Each row of a before or after table is a point. One or more steps were done to the points. Then noise was added and the rows were shuffled. The steps act on columns, c1 being the first. What was done? A step turns or swaps two columns, mirrors them in a line or flattens them onto one, adds a multiple of one to another, or multiplies or shifts one. Angles are multiples of 10 degrees, from the lower column toward the higher: turns from -170 to 170, lines from 10 to 170 but not 90. Use the fewest steps. Two steps may share a column if one is a turn and the other turns, adds or multiplies; they go together, in the order done. Otherwise the lowest column goes first.

Before:
[[ 2.3 -4.5]
 [-5.0  3.3]
 [-3.8  6.3]
 [-8.9 -1.3]
 [ 0.0 -0.4]
 [-0.3 -4.2]
 [-3.3  1.9]
 [ 5.4  3.6]]
After:
[[-3.1  6.8]
 [-9.1  0.1]
 [ 1.5 -4.8]
 [-3.0  2.7]
 [-3.9  4.6]
 [ 5.9  2.4]
 [-1.2 -4.6]
 [-0.6 -0.2]]
Steps: turn c1 and c2 by -10 degrees

Before:
[[ 3.6 -0.4  3.1]
 [-2.1  6.0  1.5]
 [ 4.2 -1.5 -4.2]
 [-8.4 -6.5 -4.6]
 [-1.5  4.0 -2.2]
 [ 4.9 -2.3  3.6]
 [ 6.5  3.9 -3.6]
 [ 6.3  0.1  0.5]
 [-6.5  0.8  0.7]
 [-2.0  5.4  1.6]]
After:
[[ -1.7  -3.4  -2.2]
 [ -3.0   3.5  -9.2]
 [ -3.4   5.4  -4.4]
 [ -6.6  -3.7  -9.0]
 [ -0.3  -5.0 -10.3]
 [ -3.2  -5.4  -5.7]
 [  2.2   6.6  -5.6]
 [  9.9   5.0 -10.6]
 [ -0.2  -5.1  -3.0]
 [ -3.5   3.9  -3.9]]
Steps: mirror c1 and c2 in the line at 120 degrees; shift c3 by -6.0

Before, 13 rows:
[[ 1.3  7.4  0.9 -2.4 -0.6  1.0]
 [-5.0 -2.5  0.0  6.4  0.8  1.1]
 [-1.1  3.8  2.2 -1.3  0.2  5.7]
 [-0.8 -1.4  3.9 -3.4  5.5  3.3]
 [ 4.8 13.8 -3.4 -2.3  2.1  4.4]
 [-3.9 -1.8 -3.9  2.8  6.3 -2.4]
 [ 0.5 -3.6  3.2 -2.2  4.5 -4.6]
 [-2.0 -2.6 -1.9 -3.1  0.8  6.4]
 [-4.5 -2.9 -1.6 -1.6 -2.0  6.2]
 [-6.2 -0.6  3.0 -2.3  0.8  5.6]
 [-4.1 -0.4 -5.5 -2.3 -1.0  5.6]
 [-1.6 -1.6  1.1 13.2 -2.3  4.7]
 [-4.6 -3.3  1.4  2.4 -2.2 -0.1]]
After, 13 rows:
[[  1.0   1.9   5.5  -3.1  -0.6   6.8]
 [ -5.2  -1.6  -0.7   6.2   2.0   2.2]
 [ -4.9  -6.1  -2.2  -0.9   3.9  -1.8]
 [ -2.1  -6.5  -2.7  -3.2   1.9  -0.3]
 [ -2.3  -3.3   1.5  12.9   2.4  -2.0]
 [ -7.0  -5.6   4.0  -2.2  -0.1  -0.4]
 [ -1.0  -4.8   6.0  -3.2  -1.7   4.2]
 [ -4.5   0.3   2.8   2.8   4.8   0.2]
 [  1.1   0.9   1.7  -2.3  -5.5  -6.0]
 [ -1.7  -4.3   3.3  -1.5  -3.1  -5.0]
 [ -3.5   0.0  -5.6   2.8  -2.6   6.4]
 [ -4.1  -5.5  -9.1  -2.4   0.8  -2.6]
 [  5.2  -1.6  -5.6  -2.5 -11.8  -7.8]]
Steps: turn c2 and c5 by -130 degrees; turn c2 and c6 by 110 degrees; multiply c3 by 1.6
